Rows are points. Any point is a mix of the corners, with weights that add up to 1. It lies inside the corners' shape when no weight is negative. Is each point inside? If not, which corners have a negative weight?
In the rows, 128 means zero.

Corners:
(1): [152 127 112]
(2): [ 45 140 148]
(3): [107 155 121]
(4): [207 150 142]
Points:
[ 95 147 151] -> outside (1)
[106 138 139] -> outside (3)
[191 149 140] -> inside
[151 130 116] -> inside
[151 153 121] -> outside (2)
[120 144 122] -> inside
[ 88 142 144] -> inside
[182 145 134] -> inside

Corners:
(1): [121 150 150 112  95 118 108 104 116 130  94]
(2): [100 178  54 163 151 148 192 166  99  60 234]
(3): [133 118 146 142 163 139 133  71 103 203 102]
(4): [146 149  74 144 173 148 115 156  98 166 164]
(5): [136 137 179 111 148 105  96  89  41 144 115]
(6): [156 166 170 182 123 116 131 161 133 215 120]
(7): [192 156 166 164 128 181  88  98 126 118 141]
(8): [113 132 136 181 140 149 132 136  94  96 103]
(9): [189  72 150 125 116 117 147 122 133 133 104]
(10): [125 115 167 101 117 108  92 123 118 120 163]
(11): [135 128 144 132 132  74 118  80 121  83 118]
(12): [197  91 193  50 187 110 139 119 135  37 128]
Points:
[159 129 150 123 146 133 120 106 115  96 135] -> outside (6)
[167 129 169 130 137 132 109 103 113 131 103] -> outside (2, 10)
[143 142 143 142 140 136 122 114 100 120 140] -> inside
[169 122 184 133 128 123 114  91 111 121  94] -> outside (2, 4, 10)
[137 121 153 120 126 119 112 123 115 120 146] -> inside
[139 133 161 127 129 118 118 110 108 122 120] -> outside (4)
[125 139 133 130 152 132 123 112  94 111 144] -> outside (6, 9)
[140 126 141 120 144 125 130 118 107  90 137] -> outside (6)

Corners:
(1): [104 141 155 174 146  93 135 115 140 101 135 125  88 171 108  61  99 133
 157 161]
(2): [128 175 160 183 121 108 191 190  67 191 114  67 193 158 166  89  67  87
 174 152]
(3): [146 125  75 145 110 137  43  98 119  43 115 143 116 158 130 144 109 104
  91 120]
(4): [ 92 140 110  91 147 164  72 135  83 112 139 133  97 116 112 157  94 131
 155 163]
(5): [ 89  59  97 130 100 128  74 120 143 112 112 144 196  81 102 132 144 119
 108 166]
(6): [150  81 120 114 130 112 158 151 186 119 137 126 191 139  95  82 127 139
 118 130]
(7): [ 85 133 144 119  87 127  71 161  81 153 116 112  84 131 118 103 121  91
 114 187]
(8): [155 112  99  86 144 105 182 123 159  70 149 114 136 121 175 103 153 158
 189 198]
(9): [137 106  98  86 167  64 162 134 144 122  91 125 126 183 158  93 126 177
 177 114]
(10): [145 112 147  85 113  95 115 169 157  53  81 158 113  97 164 123 147  94
 132 101]
(11): [106 184 129 165  65 128  92  88 171 163 162 103 145  93 177  73 141 121
 132 121]
(12): [130  85 122  84  75 134 118 129 111  67 104 151 181 140  84 167  92  91
 104 161]
(13): [107 122 167  93 134 114 163 122 132  95 132 144  92 128  92 128 147  79
 179 156]
(14): [158 122 191  85 165 113 166 191 146  55 140 161 143 200 135 191 138 154
 138 117]
(15): [128 104  75 165 113 101 115 135 141 159 160 100 112 145 180 141 123 127
  91 164]
(16): [ 82 115 187  98 155 150 178 111 163 159 127  72 157 111  95 146 143 133
 109 170]
(17): [181 159 131 100 107 111 124 163 123 160  68  52  91  87  72 173 130  92
 134 157]
(18): [123 131 152  89 122  72 154 174  96  88 124  92 131 142 172 118 132 149
 156 116]
(19): [123  76 168 148 133 142  69  89 134 176 164 119 176 109 143  75 109 121
  80 171]
(20): [191 143 180 160  76 176 103 145  73  39 106 148 136 153 124 148 116 140
  44  70]
(21): [ 60  87 152 146 114 129 136 174 123 139 145  81 170 184 158 125  77 106
 184 160]
Points:
[126 121 134 118 122 121 124 139 132 119 121 116 131 133 126 127 122 118
 133 149] -> outside (18)
[124 121 142 117 109 128 137 146 120 134 131 101 151 121 121 139 122 115
 132 163] -> outside (1, 3, 9, 10)
[125 117 133 115 121 121 119 144 129 107 126 124 136 139 124 123 121 122
 128 145] -> inside
[115 122 135 121 126 109 136 144 136  99 128 128 129 139 146 113 132 125
 149 137] -> outside (12, 17, 19)
[119 112 140 116 114 121 130 142 131 105 124 124 144 137 126 126 118 111
 137 144] -> inside
[135 125 139 123 115 127 119 137 124 102 126 123 134 129 126 128 125 120
 117 145] -> outside (9, 21)
[150 137 145 121 123 120 145 135 132  95 133 122 129 132 139 123 127 122
 130 140] -> outside (5, 7, 9, 21)
[122 122 147 119 110 111 138 154 126 134 123 108 145 129 140 114 127 115
 135 149] -> outside (1, 3, 4)
